Rows are points. The last column is the point's height on a tilted bowl or saddle (a function of degree 2), plus a little noise. Count its main directions that bend up, bend down and stay straight.

Points (10 x 3):
[[-5.1  5.4  1.2]
 [-1.4  1.0  0.4]
 [-5.0  4.0  0.2]
 [-2.0  3.4  0.4]
 [ 3.5  4.5 -0.6]
 [ 5.9 -5.9 12.0]
 [ 4.0 -2.3  5.5]
 [-1.2  1.6  0.5]
 [-1.2  7.9  1.1]
 [ 1.4  6.9 -0.6]]
Directions: 1 up, 1 down, 0 straight

Points, 17 rows:
[[ 2.2  4.2  2.4  6.3]
 [-8.1 -0.5 -0.4  1.8]
 [-1.4  2.6 -6.1 -0.7]
 [-4.1 -1.7  9.4  8.7]
 [ 0.3  5.2  5.8  9.9]
 [-0.5  3.0 -7.2 -1.4]
 [ 3.1  6.6 -1.7  1.4]
 [-2.2 -1.5 -3.6 -0.5]
 [ 0.1 -1.6  5.4  6.5]
 [-3.1  6.3 -4.1 -0.5]
 [ 2.3 -0.6 -6.4 -1.7]
 [ 3.7  1.1 -4.7 -0.5]
 [ 2.7 -7.4 -2.6 -5.0]
 [ 2.8 -1.7 -4.1 -1.0]
 [-3.4  5.5 -3.5  0.2]
 [ 7.5 -6.4  1.1  0.6]
 [ 1.8  4.6 -0.5  2.9]]
Directions: 1 up, 1 down, 1 straight

Points (15 x 4):
[[  1.0   5.5   2.1  -3.4]
 [ -4.5  -1.7  -4.0  -1.6]
 [ -2.2  -1.2  -3.4  -0.7]
 [ -0.8   1.8   8.1  -3.1]
 [  1.6  -3.7  -0.9  -1.0]
 [  6.3   3.1   3.0  -2.5]
 [  1.4  12.5  -3.3 -12.7]
 [ -4.0   0.4  -0.8  -2.4]
 [  0.6  -2.8  -3.0  -0.1]
 [ -1.5  -2.5   0.9  -1.6]
 [ 10.4  -2.5   0.8  -4.5]
 [  2.4  -3.4   2.5  -2.1]
 [ -1.6  -4.1   7.2  -4.7]
 [  0.7   0.8  -2.6  -0.3]
 [  7.8   1.8   8.1  -4.1]]
Directions: 0 up, 2 down, 1 straight

Points, 27 rows:
[[ -4.6   5.5  -3.6  -6.5   2.1]
 [  2.8  -1.6   3.2   2.0   2.2]
 [  0.7   0.0  -1.4   3.1   4.5]
 [  1.3  -0.6   2.0  -1.7   2.7]
 [ -3.9 -10.2   0.8   3.0   5.8]
 [ -6.5   7.4   1.3  -3.4   3.0]
 [  2.1  -5.1  -1.7  -2.8   1.2]
 [  1.7   0.5   3.4   0.5   1.7]
 [  7.0  -3.3  -1.7   2.5  -0.9]
 [  2.4  -4.6  -1.5   4.2   5.1]
 [ -6.0  -2.1  -3.8   0.6   4.2]
 [ -2.3   3.7   2.7 -14.4  -3.5]
 [ -1.2   7.9   1.6   1.2  -0.6]
 [  3.4  -0.5  -4.3   2.4   2.7]
 [  5.7   2.5  -0.4   0.1  -3.4]
 [  4.2   6.8   4.0  -4.0  -6.8]
 [ -5.5  -5.2   3.1  -4.2   4.2]
 [  7.5  -5.9   1.3  -3.8  -5.3]
 [ -1.4  -1.4  -9.5  -6.0  -5.3]
 [ -2.7  -2.8   3.5  -5.3   4.1]
 [  3.4  -5.7   0.1   4.7   4.7]
 [  1.9   9.0   3.6   6.1  -9.7]
 [ -1.9  -1.1  -5.0   2.6   5.6]
 [  1.6   0.2  -4.1  -3.6  -0.1]
 [ -3.3   7.5   0.1   0.7   2.1]
 [ -5.3   5.0   3.4   4.6  -1.2]
 [ -2.4  -3.2  -1.9   0.0   5.2]]
Directions: 0 up, 2 down, 2 straight

Points:
[[  1.9   2.4  -0.2   1.3  -3.2  -3.6   1.0]
 [ -0.5  -1.9  -0.2   5.9   7.3  -1.7  -1.0]
 [  4.3  -0.6  -1.1   1.4   9.5  -2.4  -1.4]
 [ -1.8  10.0   5.9   0.9  -3.7   7.3   1.6]
 [ -9.6   1.4   3.3   3.4  -1.5  -2.3   1.5]
 [ -9.0   8.0  -0.8  -1.9   3.9  -6.3   2.9]
 [ -0.7  -5.9  -4.4  -5.8  -0.9   2.8   6.4]
 [ -0.5  -1.7  -2.0  -4.0  -1.4  -2.0   3.6]
 [ -1.3  -4.3  -7.9   6.4  -7.9   1.7   3.3]
 [  3.2  -1.1  -5.0   5.5  -2.1  -2.3  -0.6]
 [  3.5   2.2  -3.9  -4.1  -3.1  -4.4  -0.4]
 [ -8.4   4.2  -0.4 -10.0  -1.1   1.2   4.2]
 [ -1.6   1.8   1.9   1.1  -2.8  -3.3   2.0]
 [  0.0  -0.1  -0.1   2.4  -1.0  -0.1   1.5]
 [ -2.3  -6.8  -2.3   0.0  -1.6  -0.5   5.5]
 [ -5.1  -1.7   0.7  -4.0   6.2   2.3   6.5]
 [ -1.9  -8.0   1.6  -4.0  -2.3   1.9   8.2]
 [ -8.0  -2.8   0.1   0.1   6.2   3.3   5.3]
 [  4.7  -2.3  -1.3  -9.7  -0.1   0.7   4.7]
 [  2.5  -4.0  -6.2  -1.3   1.4   0.7   0.6]
 [  4.2   4.5  -3.6   0.3   4.2   0.9  -0.7]
 [  2.6  -2.2   4.8  -1.6   1.1   4.3   3.9]
 [  3.9   3.4   6.0   1.1  -4.2   1.6   2.3]
 [ -2.3  -5.8   1.8   4.7  -5.7  -3.0   5.9]
 [ -1.0  -0.9  -1.9   1.5  -1.5  -3.5   2.6]
 [  1.5   0.9  -1.3   1.2  -2.0  -6.3   2.0]
 [ -6.8  -1.0  -1.5  -1.3   1.9  -6.9   4.3]
 [  1.9  -7.0   0.3  -5.3  -5.5  -7.5   8.5]
 [  0.5  -0.5  -2.7  -8.0  11.7   2.8   7.8]
 [ -6.4   2.6  -1.2  -7.4   1.0  -4.4   3.6]
 [ -3.4  -6.5  -8.3  -1.5  -3.4  -3.6   7.5]
 [  0.4   1.0  -3.1  -3.5   7.5 -12.5   3.4]
 [ -1.1   3.6   7.8  -3.2  -4.7   0.4   1.4]
 [ -4.9   0.1  -0.3  -0.7   1.6   9.6   4.8]
 [  9.7   1.8   1.5  -4.0   2.3   5.2  -0.1]
 [  5.7   0.8   7.1  -0.1   3.6  -1.7   5.3]
 [  0.9   5.8  -5.0  -1.4  -5.1   0.1  -0.7]
 [  3.5  -1.4  -2.2  -5.6   6.9  -0.8   3.3]
 [ -7.9  -6.8   6.1  -1.3  -4.2   4.9   6.6]
 [ -9.1   0.2   0.1  -2.1  -2.2   0.5   4.0]
 [ -2.1   0.1   2.7  -6.6   5.1   5.0   7.2]
 [ -5.2   2.6  -1.6   5.0  -4.2   1.1   2.7]
 [  4.2  -8.7  -8.5  -5.4   1.6  -0.2   2.5]
 [  1.6   7.8  -2.9   0.9   1.7  -0.3   1.3]
 [ -1.4  -0.2   2.1  -7.2   0.8   1.2   5.5]
 [ -2.1  -0.3  -2.6  -1.9  -0.3  -1.0   3.3]
 [ -0.7  -7.6   3.9   3.5   3.6   2.9   2.1]]
Directions: 3 up, 2 down, 1 straight

Points:
[[  1.4  -3.5   0.0   0.9  -3.8  -0.6  -0.4]
 [  4.8   1.4  -0.8   1.9  -4.2   3.6   0.0]
 [  2.4   2.2   0.7  -4.1  -1.1  -5.3  -2.7]
 [ -1.2  -0.3   0.1  -3.6   3.6  -0.5  -2.6]
 [ -2.1   1.8  -5.2  -4.3   3.8  -3.2  -3.9]
 [  1.4  -1.2   4.5   3.8  -1.7  -4.1  -1.6]
 [  0.3  -0.1   4.0   3.0   6.6  -4.2  -3.7]
 [  2.3   0.8   1.0   4.8   1.8   6.3  -2.8]
 [  2.7   9.8  -2.4  -0.3   0.8  -1.7  -1.9]
 [  2.8   3.2  -0.2  -1.3  -7.3   6.2  -2.0]
 [  0.8   5.5   2.1   1.4   0.6  -5.0  -1.6]
 [ -1.1   2.0  -5.9  -3.9   4.7   3.7  -3.7]
 [ -3.8   5.3  -6.5  -3.9   0.5  -5.1  -5.6]
 [  5.9   0.2  -0.4   2.2   2.4  -6.3  -1.1]
 [ -7.4  -4.6  -9.5   1.7   7.9  -2.7  -8.4]
 [-10.2   2.5  -4.6  -3.3   7.0  -5.1 -10.5]
 [ -1.5  -1.4  -4.9  -0.6  10.5   2.1  -5.7]
 [ -1.0  -2.5  -3.3   4.9   1.2   4.7  -1.9]
 [ -1.5   3.9   1.6   2.7   3.0  -3.1  -2.0]
 [  7.8  -4.2   0.4  -1.9   3.7  -6.1  -5.0]
 [ -7.8   4.2  -2.3  -1.3  -7.8   5.1  -6.1]
 [ -3.3  -1.2  -3.5  -1.9  -8.2   4.1  -2.0]
 [  5.7  -0.7   2.2  -0.4  -3.8  -1.1  -1.1]
 [  1.8   2.0  -2.0   2.7  -0.6   3.6  -0.1]
 [ -3.2  -7.8  -7.6   0.5  -3.3  -9.1  -7.4]
 [ -4.8  -1.6  -5.9   4.5   4.6  -6.0  -4.6]
 [ -0.7   4.5   0.5   3.9  -1.1   0.9  -1.0]
 [  1.7   0.9  -3.1   5.0  -8.2  -3.7  -0.2]
 [ 10.3   2.1  -0.5  -1.6   7.1  -4.8  -4.2]
 [  1.8   3.7   1.2   7.2  -0.1   2.5  -1.3]
 [ -7.2   0.5  -3.1  -6.7  -4.1  -8.8  -9.7]
 [ -4.0   2.8  11.5   1.8  -0.5   2.1  -6.1]
 [  6.3   2.9  -3.6   6.3   0.7   5.9  -0.7]
 [ -4.3  -0.8  -6.0   2.7  -3.4   1.4  -1.6]
 [  0.0   4.7   3.8   7.6   1.2  -1.0  -2.4]
 [  5.2   3.6  -2.1  -1.8   2.0  -6.1  -1.5]
 [ -1.5   1.7   1.2  -4.2  -1.9   2.2  -2.2]
 [ -6.2  -3.5  -7.3  -4.1   0.1   1.2  -4.3]
 [ -2.4  -8.5   0.4   0.6  -0.2  -1.7  -3.0]
 [  3.0   1.0   0.4  -3.8   4.7  -8.3  -4.7]
 [  6.6   5.1  -5.9  -6.9  -3.9  -2.3  -3.9]
 [ -1.9   5.1  -5.0  -1.9   8.0  -3.1  -4.9]
 [ -0.1  -6.0  -2.4   3.5  -2.4   4.4  -1.6]
 [ -0.8  -4.1   3.7  -6.5  -2.7  -5.3  -4.8]
 [ -4.0   0.3  -3.4   1.2   4.2  -1.7  -2.7]
 [ -5.3   2.2  -8.0   0.9   2.5   0.0  -3.7]
 [ -5.2  -1.6  -7.0  -8.1   0.8  -6.2  -8.4]
 [ -5.0  -0.6   6.2  -2.2   1.5  -3.9  -4.0]
 [  3.9  -4.5  -6.9   4.0   2.5   4.3  -1.9]]
Directions: 0 up, 5 down, 1 straight

Points (78 x 9):
[[  0.7   2.9   9.8  -1.7   1.3   3.9   2.3  -1.4   3.7]
 [ -1.8  -6.2   7.4  -2.7   3.6  -1.2  -8.4   7.0   9.7]
 [ -3.8   5.2  -1.2   3.7   5.8   5.4 -11.0  -3.4   3.7]
 [  2.5  -3.2  -0.7   1.5 -11.9   0.4   2.1   0.9  -0.4]
 [  5.1   0.0   2.8  -0.4  -1.5  -5.7  -2.0   7.2   3.8]
 [ -0.2  -0.3  -4.1  -1.9   5.8   4.4   2.2   4.3   3.6]
 [ -7.4   2.6   5.1  -0.6  -7.4  -1.4   4.3  -2.5   2.6]
 [ -4.2   3.1  -6.0   5.5  -3.8   2.5   5.3   4.4   0.7]
 [ -3.6   2.7  -5.4  -1.0  -4.4  -1.4   4.3  -2.9   0.5]
 [  4.8  -3.0   8.0  -1.3  -0.2  -1.0  -2.2   8.4   6.6]
 [ -6.5   1.8  -9.6   1.0  -4.1  -0.8  -0.9  -2.6   0.6]
 [  1.5   3.9  -3.4  -2.6   2.0   2.9  -8.6   0.5   3.2]
 [ -2.5   3.5  -3.9  -3.8  -1.8   5.5   3.8   3.2   0.9]
 [  0.2  -3.6   2.9  -2.3   1.7  -1.0   4.2   1.1   2.8]
 [ -0.4  -1.5  -0.9   1.3 -11.4  -9.9   2.0  -1.1   4.0]
 [  4.4   2.8  -5.0  -4.7   3.9  -0.6  -4.8  -4.7   4.2]
 [ -3.5  -3.1  -3.1  -2.3  -2.2  -5.7  -3.5  -5.9   2.9]
 [  0.0   0.8   2.9   4.4   1.4   1.4   4.5   2.9   1.4]
 [ -1.6  -3.5   3.4   6.2  -4.3   7.9  -7.8  -0.2   4.6]
 [  2.9  -3.0   7.1  -3.8   0.6  -0.3  -3.5   5.6   4.9]
 [  1.1   1.0  -1.5   2.4  -3.3   7.9   2.6  -3.5  -0.2]
 [ -4.0  -1.0  -3.9  -4.2   4.6  -3.3   3.0   4.3   4.1]
 [  1.0   2.3   5.1  -0.4   4.5   3.3  -1.4   0.0   1.6]
 [ -2.9  -1.6  -5.6   4.0   0.7  10.2  -7.1  -2.0   2.6]
 [ -5.3  -1.6   4.1   4.5   2.0   4.7   7.1  -1.3   0.0]
 [ -0.4  -6.5   2.0  -0.8   0.0   7.2   4.5   5.0   4.9]
 [ -0.9  -1.3   3.1   5.2  -2.0  -5.9   4.6  -6.1   4.7]
 [ -4.9   8.4   3.6  -0.8   1.8   3.2   3.7   1.3   0.0]
 [ -1.2  -2.0  -4.2   4.1  -5.8   5.0  -3.1   1.9  -1.2]
 [ -5.0   3.6   4.7   3.1  -1.7   1.7  -1.3  -0.4  -0.7]
 [ -0.6  -1.4  -0.9   8.2   2.1  -2.9  -2.6  -0.7   3.1]
 [ -0.7   4.6  -9.0  -0.1   4.3   9.0  -0.1   5.8   5.9]
 [ -2.3   1.2  -2.2   7.0  -4.7   4.5   2.6  -2.8  -1.5]
 [ -2.5   2.8  -0.4  -4.0   2.4  -3.2   4.1  -2.4   1.2]
 [ -4.6   2.1   2.8  -5.0  -2.7  -6.2   1.5  -3.9   2.9]
 [  3.9   3.9   5.0  -4.6  -0.9   2.8  -4.2  -0.8   3.6]
 [ -5.1   1.4   1.3  -3.8   1.8   3.7   0.8   4.4   1.2]
 [ -1.4  -0.5  -4.1  -2.9  -0.7   6.7   0.9   1.6   0.3]
 [ -3.2   0.3   5.1   1.3   0.4  -0.6   0.5  -6.7   0.1]
 [  4.4   0.9   2.5  -2.6   1.5   2.3  -1.8  -1.8   2.3]
 [  2.6  -3.9   0.9  -1.5  -4.9  -5.5  -0.2  -3.7   3.4]
 [  2.6   5.3  -6.9  -5.5   0.0   3.8   2.3  -5.2   3.2]
 [ -1.4  -0.1  -1.8  -0.7  -3.4   0.5  -1.7  -5.3  -0.6]
 [ -0.4  -0.4   4.3  -4.4   7.0   6.8  -3.4   8.4   9.6]
 [  2.2   6.0   2.2  -0.1  -8.7   5.8   5.7  -3.1   3.7]
 [  5.7  -5.9  -0.4   6.6  -9.9  -0.1   2.5  -2.1   5.5]
 [ -4.4  -3.4  -4.9   6.2   1.6  -3.8  -4.1  -1.7   3.2]
 [ -6.2  -9.4   1.1   5.1   4.1   2.6  -4.6   2.0   6.4]
 [ -2.6  -7.0   2.3   5.5   3.5   7.8  -7.4  -3.4   5.9]
 [  2.4  -2.9  -1.9   1.7  -4.2   3.4  -1.5  -3.4   0.5]
 [  2.0  -2.4  -8.6   4.3  -0.1  -1.1   1.5  -2.8   3.6]
 [  4.5   1.0  -0.7  -4.2  -1.8  -0.8   1.8   4.4   1.5]
 [  7.2   0.8  -0.1  -2.4  -6.2   1.9  -1.3  -1.7   2.3]
 [  2.4   5.6   7.1   0.5  12.8   3.4   1.6  -0.1   3.9]
 [ -8.0  -2.4  -0.3  -4.5  -2.2   2.0   7.4  -3.3   3.8]
 [ -0.3   8.1  -4.4  -4.6  10.6  -0.1   3.8   1.6   5.3]
 [  5.0   1.2   1.6  -2.9  -8.1   2.1   5.7   3.2   2.5]
 [  0.2  -2.1  -2.2  -5.5   0.7   8.0   3.8  -3.3   3.4]
 [ -5.3   2.4  -2.9  -2.3   2.0  -1.3  -1.0   3.9   0.5]
 [  0.3  10.8   2.0   1.0  -2.0   3.8  -0.7   0.2   1.1]
 [  7.0   2.4  -2.5  -0.7   3.4  -0.2  -7.4   4.1   7.2]
 [  7.5  -2.7   5.5  -5.3   0.4   1.0   4.2   7.5   8.1]
 [  0.0  -0.1  -3.7   1.9   0.0   3.0   6.6  -3.5   0.7]
 [ 10.5  -3.5  -5.6  -3.6   1.5  -0.9  -0.5  -4.2   9.4]
 [  3.5   4.5  -6.3  -3.2   1.8  -4.4  -6.2   4.4   5.0]
 [ -0.5   1.4  -9.7  -0.3  -0.7   1.5  -6.9   5.9   2.9]
 [ -1.5   1.7   0.4   1.0  -4.0  -8.9   5.9   2.4   4.4]
 [ -2.3   2.3   7.5   8.7  -6.0   5.1  -2.3   2.2   3.9]
 [ -0.9  -2.4   3.8  -5.9  -0.5   5.0   2.0   5.2   3.2]
 [ -5.7   4.5  -0.5   4.1  -3.7   6.1  11.6  -3.0   1.7]
 [  4.8  -4.1   5.0   0.2  -4.2   4.8  -0.2  -1.9   4.0]
 [  3.8   2.1  -1.3  -4.1   4.2   4.2  -0.4  -2.5   2.1]
 [ -2.2   0.6   9.2   4.3   8.9 -12.8   2.4  -1.9  12.6]
 [  5.7  -1.5  -3.1   7.3  -3.5  -5.0  -6.4  -2.3   7.7]
 [  0.0  -8.5  -0.3  -0.8   1.8   0.2   3.9  -3.3   4.7]
 [  0.1   0.2   0.1   5.2   4.3  -1.9   7.1   0.8   3.1]
 [  7.4   4.6  -2.9   3.1  -2.6  -1.7   2.5   1.4   4.5]
 [  0.0  -2.5   4.8   6.8   1.3   1.2   3.0  -4.7   1.4]]
Directions: 7 up, 1 down, 0 straight

Points (67 x 9):
[[  7.6  -6.7  -2.5   0.1   2.1  -6.2  -2.3  -3.9   3.1]
 [ -0.5   4.2  -3.4   0.5   5.5  -0.3  -7.0  -1.7   5.1]
 [ -1.9   1.3  -1.4   0.5  -4.7   2.1  -7.0   6.0   0.5]
 [  3.6  -1.7   3.4  -5.3  -0.1   4.0   2.7  -1.1  -5.7]
 [  4.3   1.5   1.0  -0.9  -3.9  -6.2   5.0   4.1   0.9]
 [ -2.7   3.4  -7.4   8.2   4.4  -1.3   4.7  -2.0  10.4]
 [  3.7   5.1  -0.8   2.9  -2.3   4.9  -3.0  -0.8   1.1]
 [ -1.5  -3.2  -8.4   3.0   2.2  -4.8   1.7   0.0   8.0]
 [ -5.3  -8.9  -1.2  -6.1  -2.1   6.5  -1.6  -1.1  -1.8]
 [ -7.2   0.9   5.9  -3.1   0.9   3.5  -9.9   0.9   0.4]
 [  1.8   0.1  -3.7   0.7   1.5  -2.6   0.8   2.6   2.1]
 [ -6.8  -0.8  -1.8  -1.9  -8.0  -0.7  -7.9  -3.8   6.2]
 [  9.5  -5.2  -0.4   5.2   2.6   2.1   3.2   2.9   3.8]
 [ -5.8   2.9  -2.7   9.3  -6.1  -3.4  -4.1  -3.6   7.0]
 [ -2.1  -5.0  -0.7   1.1   7.1   0.1   7.2   0.8   5.8]
 [ -5.1  -2.6   0.6   1.1  -9.3   7.2  -0.5  -1.7   0.2]
 [ -4.0   0.2  -6.3   3.3  -3.3   1.9   5.2  -5.0   3.8]
 [  0.2   0.4   5.1   1.4   1.1   2.2  -2.8  -4.6   0.3]
 [ -3.6   5.0  -2.8  -0.2   3.5   2.3  -1.8  -1.7   2.8]
 [  1.6   7.5   1.4   0.1  -1.7  -2.0   0.7   4.8  -1.8]
 [ -1.6   6.5   1.5   4.0  -1.7   1.7   9.1   2.9  -0.9]
 [  3.1   1.3  -4.4  -2.2  -6.4   0.6  -7.1   0.8   1.2]
 [ -2.1  -2.8   1.3   4.7   3.9   5.8   3.7 -11.0   6.9]
 [  3.1   1.3  -2.1   0.1  -9.9 -12.9   0.0  -0.9   6.5]
 [  5.3  -5.3  -6.9   1.5   1.8  -0.5  -2.0   3.8   5.8]
 [  1.4  -5.0   0.1  -4.0   1.4   3.0   1.4   2.1  -3.3]
 [ -4.1   0.9  -3.3   3.2  -3.7   2.6   1.8   4.8   1.5]
 [  4.9  -1.5  -3.4   3.3   5.2  -1.2  -3.5  -0.2   5.4]
 [ -7.1   9.2   3.2  -2.4   7.5  -0.2  -5.8   6.1  -0.2]
 [  4.0  -5.2  -2.2   9.5   2.9   4.1   7.7  -2.5   7.9]
 [  3.5  -5.9   1.0  -0.5   0.8   2.9   1.3  -3.1  -2.6]
 [  2.9   4.2   0.7   0.8   1.2  -2.3  -9.5  -3.8   3.2]
 [ -5.4   0.2   2.9   8.9  -6.4  -0.1   2.3   5.7   1.7]
 [  3.3   0.9  -4.7   5.2   0.3  -0.3  -0.5   0.9   3.6]
 [ -1.4   0.9   6.7   4.2   2.3  -1.8   0.3  -0.4   1.2]
 [ -7.4   3.9  -4.5  -3.4   0.7   0.4  -1.8   4.4   2.4]
 [  2.8   4.9   1.6  -0.2  -1.7  -1.0   1.1  -8.6   5.1]
 [  3.4  -1.7  -1.8  -2.9   2.1  -2.4  -3.8  -9.8   3.6]
 [  3.7  -5.0   0.5  -1.0   2.7   0.8   8.8   4.6   1.9]
 [  4.6  -4.5   3.2   0.7   3.9  -2.5  -3.4  -7.6   3.8]
 [  7.6   9.6   5.9  -2.2   2.5   2.1   1.1  -2.7   4.2]
 [ -2.2   5.3   0.1   9.7  -1.3   0.5   0.9   3.6   2.2]
 [  2.8   0.5   4.8   4.3   0.6  -2.0   0.7   6.4  -2.0]
 [  5.0   1.7   5.8  -2.0   5.2  -3.8   1.6  -2.6   3.1]
 [  4.5   4.7  -1.4   1.8   3.8  -1.1   9.0  11.3   5.5]
 [  9.5   2.2  -2.1   0.4   2.0   5.7  -6.4   0.1   2.2]
 [ -2.0   0.8   4.7   1.8   8.8  -5.1   5.5  -0.4   8.2]
 [ -0.6   8.3   2.8  -8.5   0.6  -6.0   9.3   0.8   9.7]
 [ -1.2   5.1   1.1   0.9  -6.9  10.7   2.0  -5.6   2.4]
 [  1.9   4.3  -0.4  -6.4   2.2   9.2   2.0   0.4  -2.1]
 [ -3.1  -1.3   1.5   0.8  -5.2   0.4   4.8  -0.9  -1.2]
 [ -9.8  -2.0   3.5   4.2  -0.1  -0.8   0.4   0.0   4.0]
 [ -1.0  -9.2   1.0  -0.8  -2.4   3.0  -3.5  -2.3  -1.4]
 [ -3.3   4.4   2.2  -3.5   5.8  -0.8  -2.4   3.5  -1.1]
 [  6.8   0.1  -2.4   1.3  -5.8   2.7   4.8   5.6  -1.4]
 [ -7.2   6.3   2.7  -4.3  -4.0  -2.7   0.7  -4.5   6.3]
 [ -1.1   3.5  -1.5   1.2   0.1  -4.0   3.5  -4.4   3.5]
 [  2.9  -3.5  -1.6   3.9  -2.7  -6.1   7.8  -0.6   3.8]
 [ -1.0  -1.6  -2.6   4.2  -7.4  -8.0  -2.5   3.8   4.7]
 [ -1.2 -10.0   4.9  -0.7  -1.4   4.3   4.1   2.1  -2.1]
 [  3.2   0.3  -4.6  -8.5   0.6   6.4   1.2  -0.9  -0.7]
 [  1.9  -2.0   1.4   1.6   5.9  -2.3   3.1  -3.1   4.4]
 [  2.3   7.0  -1.5  -0.1  -1.3   0.8   0.7   2.6  -0.1]
 [  3.5   1.5   2.1   6.9   7.7  -1.9   1.4   3.5   7.2]
 [  3.9   1.7   6.1   2.2   0.9  -2.5   2.4  -3.0   0.7]
 [  6.6  -2.1   6.6   4.9  -3.1  -1.3   4.4  -5.5  -0.8]
 [ -6.4   3.6   2.4  -1.5   1.0  -8.1  -3.7  -1.4   4.4]]
Directions: 4 up, 0 down, 4 straight
